Each row of a before or after table is a point. The points were changed in one or more steps. Then noise was added and the rows were shuffled. The steps act on how far a point lies along the listed directions, d1 being the first. Write out the steps. A step turns or swaps two directions, mirrors them in a line or flattens them onto one, adds a multiple of one to another, or multiplies one. Angles are multiples of 10 degrees, from the lower direction toward the higher: turns from -170 to 170, lines from 10 to 170 but not 90. Use the fewest steps. Two steps may share a direction if one is a turn and the other turns, adds or multiplies; they go together, in the order done. Otherwise the lowest direction goes first.

Directions:
(1): [ 47 -10 -18]
(2): [-16 -46 -15]
(3): [ 13 -19  46]
Before (9 x 3):
[[ -8  64 -13]
 [ 27 -12  -9]
 [ 46  59  18]
 [-39 -20 -56]
 [ 41 -42  26]
 [ -5  -9  -1]
 [ 29   4 -30]
 [ -5 -51  52]
 [ 14  15 -14]]
After (9 x 3):
[[-47  21   1]
 [ -7 -32  -8]
 [-18 -43  12]
 [ 50  19 -25]
 [-25   4  37]
 [ -3 -32 -19]
 [ 70 -26 -30]
 [ -8   4   7]
 [  8  -6 -16]]
Steps: turn d1 and d2 by 80 degrees; multiply d3 by 0.4

Directions:
(1): [-12  43  33  -3  26 -39]
(2): [-12   3   2  -5 -63 -32]
(3): [-60  16   2  -7  -5  35]
(4): [-12  -2 -47 -45  16 -24]
(5): [ 10 -20  41 -54  -3  12]
Before (9 x 6):
[[ 17  30  19 -35  17 -48]
 [-28 -10  42  19  -3  46]
 [ 27 -20  -3   0  37  20]
 [-30 -12 -18  14 -41  31]
 [-15 -17  28 -46 -44  18]
 [-22  -8  11   8 -19  16]
 [-48   2  21 -23 -14  37]
 [-26 -12 -33  -4  -9  57]
 [ 18 -22  13 -31 -28 -10]]
After (9 x 6):
[[-68  15 -29  37   5  33]
 [-41  10   1   6  15  13]
 [-82  33  11  18  -5  54]
 [-49   9  -4 -12  34  78]
 [-30  41  37  46  17  20]
 [ 40   3  32   7 -51 -40]
 [ 27   7  37  36  15 -13]
 [ 38 -33 -15  15  -2  16]
 [-52  18  -5  -7  52  24]]
Steps: swap d1 and d2; multiply d3 by 1.6; turn d4 and d5 by 110 degrees

Directions:
(1): [ 25  -3  57  24 -27 -41 -24  21   3]
(2): [ 13 -24  25 -10   6   3  -4 -57 -55]
(3): [ 21  28  -7   5  22 -30  51  27 -42]
(4): [ 45 -21   5  -5 -13   2  51 -25  44]
(5): [ -8 -17  26  34  72   4   2  -1  20]
(6): [-42  15  -5  -5   1 -61  10 -40  19]
Before (8 x 9):
[[ -9  26 -19  -7  -8  -3  26  -6 -14]
 [-19  -5 -50  22  44  37   3  44  37]
 [-18   1   2   6 -18 -18   2  41  20]
 [ 31  23 -28   9 -33  20  10  46  10]
 [ 22 -31   4  -4  36 -15  71 -46  43]
 [  7 -27  18  18  52  44  19  -2  17]
 [  8 -22   4 -14  22 -15  66 -90  26]
 [-17  -5 -35  -7   3  45 -29  24  41]]
After (8 x 9):
[[-13 -14  15 -13 -20 -14 -13  -9 -42]
 [ -7 -12  32  36  34  24 -14  37  15]
 [-10  17  -9   0  17   2  28 -11 -11]
 [-49  28  13  31  42 -53 -26  65  27]
 [ -5 -39  12  33  61  30 -22 -20 -45]
 [-11 -32  -5  -7  34  51 -38 -37 -18]
 [-54  39   3  31  29 -48  -8  41  65]
 [ -5  12 -32 -11   7  45 -11  -5 -60]]
Steps: turn d1 and d5 by -50 degrees; add 0.5 times d6 to d1; turn d2 and d4 by 140 degrees

Directions:
(1): [ -7  33 -70  -7 -33  38 -29 -22 -32 -11  -5 -15 -25 -16]
(2): [-40  -1 -39  33 -32 -16  26   5  18  17  -7 -22  42  55]
(3): [ 65   3  -9 -16 -31 -10 -14  -9   4  62  42  10   3  23]
(4): [ 28 -42 -44 -45  11 -42 -10  -9  20 -53   0 -14  15   7]
(5): [-16 -14  36  25 -42 -28 -24 -55  21 -18  14 -22 -45   8]
Before (13 x 14):
[[ -3   1 -34   3 -27  16  10  -8  10 -18  -9 -27  -9 -15]
 [ 28  -4 -18  -9  27  -4  18  45   1  34 -15  19  31  12]
 [ 26   7 -41  -5  13  19  22  52 -14  34   3  22  49  32]
 [  8 -11   8 -22  53   2  11  50  -8  14   1  45  41 -18]
 [-10 -35 -14   7 -53 -53 -38 -45  20 -76   0 -27 -32  15]
 [ -2   0   2  -3  -7   1   2  -4 -15   7   0 -11 -24 -18]
 [ 49  -3  23 -36  20  -2 -13   0 -15  24  37  15 -12 -19]
 [-30  -8  52  26 -51 -10 -24 -34  18  10  11 -16 -34  17]
 [ 48  28  22 -11  15  36  14  28 -13  47   0  18  16  -4]
 [ 11 -30 -21 -28 -22 -33  -1 -14   6 -13   0 -24 -14  17]
 [-10  -3  23   0  -9  -4 -43 -19  -8 -11  -5 -34 -66 -45]
 [ 18  29  69  18 -23  27  -5 -24 -23  65  20  31 -33  -9]
 [ -8  11  -5   6  27   7  53  54   1  37 -24  17  50  26]]
After (13 x 14):
[[ -21  -24  -65  -24    1  -25   43   35    4   -3  -28  -21   42   39]
 [  -6  -11   26    7   -7  -15    9   -9    1    7    1  -12  -23  -12]
 [  37   36  -12  -29   20   44   -1   20  -39   20  -10   25  -20  -32]
 [  15   13  -16  -19   48   44    3   43  -36  -20  -19   28    2  -26]
 [ -21  -34  -77   20  -33  -63   37   43   38   -6   -8  -20   94   91]
 [ -25    3   10   -8   10   10  -21  -24  -22  -42    7  -13  -39  -31]
 [ -51   -3   24   37  -61   -7  -20  -32   17    6    7  -29  -25   32]
 [  10  -18    4    5    1   -8   42   25   32    3   -5  -14   27    3]
 [ -14  -28   52   22  -25  -46  -21  -21   30   22    7  -36  -36    4]
 [ -44   23  118   40  -43   23  -45  -93  -23  -25    1    2 -116  -54]
 [  14   29   56   -7   14   43  -29  -28  -21  -26  -16    1  -62  -58]
 [  19   13  -34  -25   27   29  -12   29  -24   -3  -27   11   -9  -30]
 [  32   13  -18  -39   14   23  -41    0  -32    1   15   34  -18  -51]]
Steps: turn d1 and d3 by -160 degrees; add 1.5 times d4 to d2; turn d2 and d5 by -50 degrees

Directions:
(1): [  2  -6   1  -5 -20 -24  21  45  26   5 -13  -3  -1 -45  82  18 -30  37
 -38  18]
(2): [-22  29 -39 -40  14  34  34  15  25  14 -15 -26   3   8   5 -29 -12  51
  64 -28]
(3): [ 43  17 -42 -24   7 -56 -62  27   8  -1   6 -31  38  30  -1   2 -17  -5
 -11 -36]
Before (13 x 20):
[[  14   -1   29   -4   -8  -28   17   28   21   16   12    1   -2  -43
    63    5  -20   18  -49    5]
 [  22   15  -27  -17    4  -44  -52    6    1   17   31  -22    9    3
    -8    6   -5    8  -11  -19]
 [   7   16   24  -16  -14    1    5    8    9   15   -1   27    4  -47
    12   24    7    7  -31   24]
 [  19   24  -62  -22   20  -37  -52   -3   -8  -13   27  -23   12   51
   -53  -20  -19  -25   60  -60]
 [  -5  -18   63   24  -46   -6    4  -17   11  -20   10   20  -50  -40
    31    6    6  -24  -70   37]
 [  24   26  -66  -36   28    1  -58  -21   15    8   -6   -7   30   63
   -38  -17  -16   12   37  -66]
 [ -36   10    7  -11  -25    6   48   31   55   39  -29    9   -4  -37
    69   -9  -34   64    4    3]
 [  -2  -12   15   23  -43  -22   14   20   36  -13  -26    4   17  -37
    33   43  -17   25  -28  -11]
 [  43  -22  -30   -5  -36  -63  -55   40    7  -21   26   -4   23   12
    31   23  -43   -7  -54   -2]
 [  32   10  -77  -58   21   -5  -80    8   24    7   29  -61   33   53
   -98  -29    8  -13   56  -54]
 [  70   39 -107  -48   52  -60 -113  -25   18    1   -4  -76   49  104
   -70  -44  -18  -18   32 -100]
 [  21  -45   35   26  -22  -52   -3    8   15   25    3   16   -7  -41
    66   32  -13  -30  -78   36]
 [  -4  -24   27    9   -9   -9   53   10   16   19  -13   -1  -19  -60
    67  -12  -14   25  -19   24]]
After (13 x 20):
[[ 55  22 -74 -33  28 -60 -67   3  36   6 -18 -64  31  43  11 -19 -36  12
  -11 -56]
 [ 31 -22 -28  -1 -29 -33 -46  10  -5 -22  30   3  19  33 -14   9 -25 -23
  -22  -8]
 [ 17 -35  25  24   0 -25 -18 -28  -2  19   8  15  -3   3  -5   7  10 -57
  -36  17]
 [  7  12  25  -3   9  -4   4  -7   4  15  18   0  -2  -6   0 -14  -2  -4
  -12  -9]
 [ 27  -4 -56 -52  -2 -19 -42  41  36   9  17 -50  18  -4 -19  -8 -13  17
   10 -20]
 [ 14   9 -19 -14   0 -34 -39   3  -4  16  31 -13   8  -1  -9   4  -1   9
   -8 -12]
 [  1  -7  18   4  10   3  35 -16  -1  18  -5  -6  -8 -22   6 -28   6   5
   17   3]
 [ 11  25  23 -19  -7  11  -1  -3   6  12   2  28   4 -29 -21  17  18  -3
   -8   9]
 [ -3  -7  51  21 -37   2 -10 -33  -3 -22  19  17 -43 -11 -13  -8  17 -37
  -44  20]
 [ 14   7 -46 -16   0 -45 -31  25   6 -10  13 -13   3   3   6  -1 -33  -1
   31 -32]
 [ 17  16 -52 -29  15  -8 -34   2  26  13 -10  -1  20  25  17  -4 -28  26
    9 -42]
 [ -6  -8  10  21 -32  -1   0  -7  25 -17 -19   3  19 -10 -22  29  -4  11
    5 -27]
 [-38  21  -5 -14 -12  23  33   3  43  41 -22   4   0   2   9 -28 -15  41
   42 -15]]
Steps: flatten d1 and d2 onto the line at 80 degrees; multiply d3 by 0.7

Directions:
(1): [-18 -43  56  21 -17   4 -19 -26  -9 -62  31   2  -4 -53 -36   1 -27 -47
   2  20  -9  13 -32 -16  20 -34 -12  41  38  11  40 -20]
(2): [-29 -12 -25  31 -20  64 -24 -14  18  -9  -6  42   8  37 -49 -17   9  -5
 -40   2 -18   3  73 -14 -25  28  -5  38   4 -45  20  28]
Before (13 x 32):
[[ 14  -2  15  -2   0 -30  -7  -7 -16 -10  10 -12   2 -30   1  -8  -4  -4
   22   5  -4   0 -42   2  11 -24  -1   5   6  25  -7 -24]
 [ 30 -15  41 -13   0 -48  14  -7 -16 -10  -4 -23  -6 -42  -8   4 -20 -28
   30   5  -2   0 -51   0  39 -32   9 -16  30  27   8 -14]
 [ 18  43 -60 -23  25   2   8  42   1  75 -19   2   8  37  40  -2  31  58
   -4 -10   1 -10  13  10 -32  33  21 -39 -33  18 -25   2]
 [ 14  27 -74   3  17  40  -2  46  15  62 -43  34   8  91   4  -1  33  29
  -28 -15  -7 -34  97  13 -34  65   7 -23 -49 -41 -28  39]
 [ 17   9 -34  10  22  -6   6  18  22  19  -9   6  11  61  -4  10   5  40
   11   3  10  -7  19 -21  -7  12  -6 -26 -17 -18 -29  -2]
 [ -4  15 -42  -1  14  45  -9  -3  11  45 -18  34  -2  65 -13 -29  23  23
  -25   4   6  16  48  -3 -46  32  18 -16 -23 -27 -17  24]
 [ 28  28 -25 -13  28 -22  17  26   9  58 -34   4 -16  36  33  12   3  34
    7 -19  12 -28  19  12  -4  44   6 -49 -19  16 -52  30]
 [ 17  26 -16 -20  15 -28  34  20  10  30 -43 -17  -9   3  64  16  16   8
   30  -6  31   2 -16  19  14  28  17 -46 -13  25 -37  -4]
 [-17   1 -59  11   5  84 -18  -3  31  33 -18  53   6  85 -30 -26  22  23
  -51  -9 -16   7 104  -2 -34  42   0  40  -9 -55  -3  50]
 [-27 -13  -2  33 -23  72  -3 -32   1 -36   1  56  23  29 -54 -24 -18 -20
  -47  12 -21   2  59 -24 -32  29   4  66  -2 -39  38  35]
 [-49  -7 -35  42 -16  62 -53  -5  28   4  -2  75  15  64 -64 -26  16  -2
  -43   0 -26   8 100 -16 -33  49 -28  57   9 -65  27  31]
 [  4 -10  34 -15  12 -38  10   7 -26 -24  15 -26   0 -41  24  23  -4 -20
   40  -1   6  17 -80  -3  34 -38 -11  -8  21  34   2 -26]
 [-11 -21  37   3  -8  -4   2  -7 -17 -15  33 -21  -5 -27 -17  28 -33 -17
   26  26   4 -10 -39 -10  23 -27   0  16  15  22   6 -25]]
After (13 x 32):
[[ 27 -14  20   3  26 -30  12  10   8 -16  15 -25   5   3   1  22 -14  19
   36  15  20  -1 -42 -17  27 -26 -12 -27   1  19 -16 -35]
 [-15   5 -29  15 -11  48  -7   3   5  24  -3  11   1  47 -28  17  -8  17
   -7   6  -5 -19  54 -10 -18  20   6  13 -19 -29 -11  20]
 [ -3 -52  87  -7  11 -25  -9 -27 -13 -60  44 -22  -4 -74  -8   3 -41 -45
   22  20  -4  23 -84  -7  44 -65 -18  47  54  47  32 -34]
 [  7 -20  54 -15  18 -23  -1 -18 -22 -18  24  -6 -19 -41   6  -9 -22 -29
   24  29  17  26 -80  -6  16 -39  15 -12  17  37   6 -38]
 [ 33 -32  74 -23  21 -66  13  25 -30 -33  20 -38  -9 -72  35  32 -34 -47
   45  13  11 -21 -89  13  49 -47  -4 -18  12  56   8 -46]
 [ 39  10  27 -16  29 -53  25  15  -2  26 -14 -20 -26 -19  48  25 -15   5
   32  -5  19 -20 -43  13  21   5  -2 -43   3  55 -40   0]
 [ 19  26 -18 -23  14 -31  34  18  12  32 -43 -23 -11  -5  66  13  14  11
   26  -4  32   3 -20  22  21  23  15 -48 -13  21 -37  -2]
 [-34 -59  79  25  -9 -27 -46 -16 -18 -72  50  18 -11 -68 -37   1 -37 -70
   12  26 -15  18 -48 -20  33 -43 -36  58  61  18  57 -39]
 [ -5  18 -58  -2   8  32   4  20  11  38 -26  20  16  58   8  10  41  27
  -11 -24  -3   7  40  -5 -17  35  -8  -6 -17 -34 -27  36]
 [-22 -35  60  19 -21  27  -3 -40 -17 -72  34  26  11 -41 -45 -12 -50 -44
  -13  29 -12  10 -22 -24   5 -19  -1  67  23   5  53  -1]
 [ 26  17  13 -35  31 -53  11  25 -21  34   9 -25  -7 -39  47  17   0  23
   30  10  12  -2 -79   8   4 -18  22 -36 -10  73  -5 -37]
 [ 12  16 -38   0  -6  10 -13   0   0  27 -10   7  14  34 -14 -18  18  29
   -5  -3  -8  -9  21   0 -19  19   5   2 -14  -8 -23   9]
 [ 25  14 -42  -4   2  10   5  10  10  42 -43  19  12  51 -20 -15  20  10
  -11 -17 -13 -12  57   1  -2  37  16 -18   1 -26  -4  35]]
Steps: swap d1 and d2

Directions:
(1): [-22  16 -24  29 -23   9   6  15  13 -49  33 -48 -60  13  26 -19  11 -70
 -35 -17  11 -16  14  29   6  41  37 -12 -21 -34  46   2 -26 -53  42 -25
  26   4  15   7   9  33  17  45  28 -24  19  27 -26 -29  50  16  -5   8
  10   9  10  52  -4  17  71  11 -14  34]
(2): [-36   7 -36  31 -21 -22 -33  28 -11  25   5  24 -14 -25   7 -33  -6 -22
   4  41  11  20 -23  20 -49 -12  12 -32   8 -20 -32 -25   0 -25  76  19
  40 -29   6  12  27   2 -15 -24  -3 -49  28 -23  23 -15 -13  15 -22  29
   8 -45  36 -40  41  43 -95  -8 -12  37]
(3): [-31  58  29 -56  16  -2 -10  15 -25  37  42  27  19 -32 -15  54  -3 -15
  -4  -4  23   4  -1  17  -4 -22  -7  24 -28  68 -12 -13 -46 -10 -29  -2
  12  52  61   4  -4  -4   8   8 -28 -62  59  20  11 -13  15  35  -6  27
 -44 -49 -15  30 -16 -16  10  36  37  17]
Before (14 x 64):
[[-18 -27 -60  48 -20 -20 -34  12  21 -12   3   0 -27  18  17 -50   3 -24
   -7  56  -3  11 -12   5 -43   8  23 -38   9 -67 -20  -5  21 -19  81  10
   26 -55 -23  17  24   1  -4 -18  17   2  17 -27   2  -2 -14   3 -19   2
   19  12  22 -33  37  42 -64 -18 -34  29]
 [  2 -39 -16  25   0 -15   6  -6  11   1 -36   0  -3   6   1 -26  11  32
   11   3 -11  10   2 -13   8  10  -7  -5  19 -29  -1   0  38  18   3   6
  -17 -29 -40 -10  -3  -8  -5  -7  12  35 -44 -14  -8  24 -22 -12  16  -2
    6  31  15 -19   9   3 -32 -17 -17  -9]
 [ -3  16  21 -13  17  14  15   4   1 -21  15   0  -8   6  10  19   5 -12
  -10 -10  -3 -11   9   6  17   0   3  13 -19  17   9  15 -18 -18 -16   4
    2  36  12   5   3   5  19  16  -5   2   6  16 -17   2  22  15  16  10
  -23   6  -4  42 -20  -8  59   2   9  -1]
 [ -8  -6 -15  -2   0 -15 -32  18 -15  35   4  32  11 -20  -5   0 -12  14
    2  14   7   9 -18   8 -37 -30   0  -4   1   9 -37 -11  -1  20  14  11
   12   4   2   0  11  -4 -24 -19  -3 -29  16  -5  18  13 -21   4  -8  13
   -6 -28  14 -18  13  19 -61  -2   9   2]
 [  3  35  42 -45  21   8  27 -12  -3   0  32   5   4 -17 -14  45   3   7
   -7 -26  14  -1  30   9  30  -6 -16  41 -27  53   2   9 -37  11 -64 -12
  -12  63  37  -9 -18  10  18  10 -27   0  15  26 -25  -1  24  30  10   5
  -38  -1 -27  40 -21 -47  69  23  31  -4]
 [ 14  -1  40 -38  21  25  26 -22  -6 -15  -4  -4  13  30 -10  37   3  16
   -6 -25  15 -19  17 -11  53   7  -3  29 -15  31  25  18  -4  25 -71 -24
  -29  30  14  -6 -22  -7  10  15 -13  27 -10  33 -16   3  12   4   1  -2
  -17  26 -35  43 -28 -32  75  25   8 -39]
 [ 24 -29  21   2   9  16  22 -21   3 -16  -8 -21   7  25   0   8  17  26
   -8 -29 -16  -4  19 -16  27  10  -6  15   9  -1  25  25  13  26 -30 -14
  -24  11 -20   6 -13  15   0  14   3  40 -20  12 -18  15   4 -17  20 -23
   15  32 -23  11 -21  -8  57  -3   0 -31]
 [-16  -2  -6  28  -7  -6 -13  16   0 -10 -27   1 -11   0  -2 -35  -2  -4
  -11   4 -15  13 -14   5  -9   6   9 -16  -7 -19  -1 -10  20 -18  14   4
    6 -20 -23   1   4  14 -17 -20  16  -9 -21 -18  12  16 -10  -3  -4  -4
    6  -2  14 -16   9  20 -25 -16 -12   6]
 [-20  26  -5  -3  -2  -7   3  15  -5   3  28  -3 -22 -13  12   1   1 -45
  -19 -10  15  10   1  17 -19  17  27 -14 -23   8  -2  -2 -16 -39  35  -2
   23  32  30  10  22  16  17  17   8 -36  41  20  -1 -16  36  21  -5   1
  -16 -38   5  29   5   1   8  23   0  27]
 [ -7   5  -5  -6  -3  -2  -1  21 -13  21 -10  16  26 -17  10 -12  -2   8
    8  14   0   8  -8   2 -20 -11 -12   4   4  -2  -7  -8  19  -3   3   8
    1   0 -13  -2   7  -7  -6 -20 -11  -8  -5  -6  -6  -1 -13  -5   1   9
   -1 -24  -1 -25   6 -10 -36 -16   3  -3]
 [ -3  -5  20 -31  28   7  13  -5  -2  15   8  25  30  -2 -18  42 -11  21
   -7 -16  21  -9   5  -1  13 -28 -31  28  -2  50  15   8 -22  18 -60   7
  -12  32  16   5 -10  -8   0  -8 -21 -12   0  16  -2  12  12  -2   7 -14
  -35   2 -19   2 -15 -28  30  -1  39 -17]
 [-11 -15  -2 -10   0  -5  -1  -3  -8   8   9 -10   9   0  -1   4   1   1
    1   3  -5  -7   6 -18   9   1   6   0   0  15   4   9   2  -1   1  13
   -1  19  -4  -8   3 -13 -13   1   3  11  -3 -19  -3  15  -9   2   9  -3
    0   5  11 -13   6  -8  -2  -5   5  -9]
 [-51   8 -40  30 -18   2 -16  37  -3   3  22 -20 -45 -13  18 -36   4 -68
  -23   7  24   7  -1  22 -21   4  33 -33  -3 -20   6 -35 -18 -54  73  -1
   42  -8  18  12  28  13   0  15  19 -49  32   9  -2 -28  24  16 -24  19
   -5 -32  50  11  24  31 -13   2  -2  45]
 [ 27   1  33 -47  28  17  17 -23  -7  -2  18 -17  26  -3 -11  39   3  20
    8 -38   8 -21  15 -12  43   7 -24  21  -9  25  16   6  -3   9 -66  -9
  -33  37  13 -16 -18  -8  10  10 -17  22  -2  26 -10   4  12   3  12 -12
  -18  23 -34  40 -29 -46  75   6  26 -18]]
After (14 x 64):
[[ -25   26   -7   -3   -3  -12   -1   18   -6   13   24    5  -19  -18
     7   -1   -2  -37  -18   -4   15   13   -5   17  -28   11   22  -15
   -19   10  -12   -4  -12  -35   41    0   25   29   31   13   25    9
    13    7    5  -34   41   14    6  -15   25   23   -4    4  -15  -46
     8   18   15    5  -14   22    2   28]
 [  28   -4   59  -54   33   36   42  -34    0  -26   -5  -12   21   42
   -14   54    7   25   -6  -45    8  -28   28  -20   76   16   -8   45
   -16   42   42   30   -2   37 -105  -33  -50   45   13  -13  -35   -7
    18   25  -14   49  -25   42  -27   10   18   -2   12  -16  -22   49
   -49   63  -49  -53  119   26   10  -53]
 [  19   33   60  -57   27   16   38  -22    4   -9   31    1   10   -9
   -16   57    5   17   -7  -41    9   -5   41    2   51    1  -20   54
   -28   62   12   19  -40   22  -94  -21  -30   74   31  -12  -29   11
    23   17  -28   16    3   33  -33    5   29   23   20   -5  -43   15
   -39   53  -32  -64  104   24   35  -18]
 [   6   12   31  -21   24   17   19   -4    2  -23   11   -1    0    9
     7   30    7   -5   -7  -14   -5  -14   12   -2   29   -1    0   21
   -20   25   13   21  -17  -10  -33    1   -6   40    9    2   -2   -3
    21   16   -7   14   -3   16  -20    9   23    9   20    3  -23   16
   -15   46  -25  -19   69    2   10   -8]
 [ -19   -7  -30    8  -10  -24  -42   27  -17   39    7   34    5  -27
    -1  -12  -11    3   -1   25   10   13  -21   15  -49  -30    8  -11
     2   -2  -43  -17   -2    8   38   14   25   -1    5    6   20   -1
   -26  -20   -4  -41   24   -8   23    9  -21   10  -16   18   -1  -38
    25  -25   22   32  -76   -7    4   14]
 [   8   -7   28  -34   31   16   22  -13    0    5   12   17   27    6
   -18   52  -10   20  -11  -24   22  -15   12   -2   25  -21  -32   36
    -5   54   26   14  -23   18  -71   -1  -21   37   14    1  -15   -5
     2   -2  -15    0   -5   22  -12   13   20   -7   14  -20  -36   17
   -28   16  -25  -36   59    2   37  -22]
 [ -36  -24  -75   62  -30  -32  -54   25   18    2    7   12  -31    4
    19  -65    2  -27   -5   77    2   23  -23   13  -64    1   25  -55
    16  -77  -34  -18   24  -29  114   19   44  -66  -22   19   36   -1
   -10  -32   12  -15   32  -39   15   -5  -25   10  -28   18   23   -9
    32  -49   58   62 -112  -21  -36   44]
 [ -12  -12    0  -10    0   -7   -1   -6   -8    8    9  -11    7    1
     0    7    1    2   -2    4   -4   -9    5  -18   10    5    6    0
    -2   16    5   10    0   -2   -1   12    1   20   -4  -10    1  -13
   -12    1    7   13   -6  -17   -4   17   -8    2   10   -2   -2    5
    12  -11    5  -10    2   -5    9   -7]
 [   4  -39  -13   25    0  -14    7   -9   10   -4  -35   -1   -3    8
     4  -25   13   25    5    1  -12    6    3  -11   10   11   -5   -8
    15  -32    3    1   39   18   10    1  -18  -27  -43   -5   -7   -6
    -4   -6   13   32  -42  -14  -13   23  -18  -11   16    2    6   31
    10  -18   12    6  -28  -18  -19   -6]
 [ -13    6  -10    0   -8   -4   -4   26  -14   22   -6   15   20  -19
    11  -15   -3   -5    6   19    4    9  -11    5  -28  -10   -9   -1
     2   -8   -6  -14   17   -9   14   13    8   -5  -11    1    8   -2
    -7  -18   -9  -17   -2   -6   -2   -7   -9   -1   -3   13    1  -29
     5  -24   12   -4  -44  -17    2    3]
 [ -20    1  -10   31   -9   -7  -20   19   -3   -7  -28    3  -18   -6
    -3  -41   -3   -6  -13   14  -14   16  -17   10  -17    0    6  -21
    -3  -21   -8  -13   21  -21   31    5   13  -26  -22    3    9   12
   -18  -25   17  -18  -19  -25   18   16   -9   -3   -6   -1   10   -6
    19  -26   15   26  -40  -15  -13   15]
 [ -61    9  -51   40  -19   -5  -30   43  -12   22   20   -5  -40  -27
    15  -44   -1  -65  -12   25   24   16  -10   25  -42   -7   32  -43
     3  -21  -15  -47  -13  -53   95    8   52  -23   15   15   34    9
   -10   -2   13  -65   38   -8   12  -27   11   16  -31   27   -4  -50
    64  -16   41   42  -62   -2   -5   53]
 [  44   -1   50  -61   39   29   32  -36   -3  -16   16  -28   32    8
   -14   51    6   28    5  -57    2  -29   26  -20   65   14  -29   37
   -15   38   32   19   -2   22 -100  -16  -50   52   12  -22  -28  -10
    17   19  -15   47  -13   37  -21    9   20   -4   23  -26  -23   44
   -52   58  -47  -66  120    9   32  -33]
 [  38  -34   34   -9   20   21   35  -31    7  -25  -12  -30   13   31
    -2   16   22   36  -10  -43  -17  -10   31  -24   42   16  -11   28
     6    7   34   32   12   33  -55  -21  -34   21  -25    2  -24   14
     5   21    2   59  -30   22  -29   21    7  -21   28  -33   10   47
   -36   26  -38  -22   93    0    1  -43]]
Steps: multiply d1 by 0.7; multiply d2 by 1.6
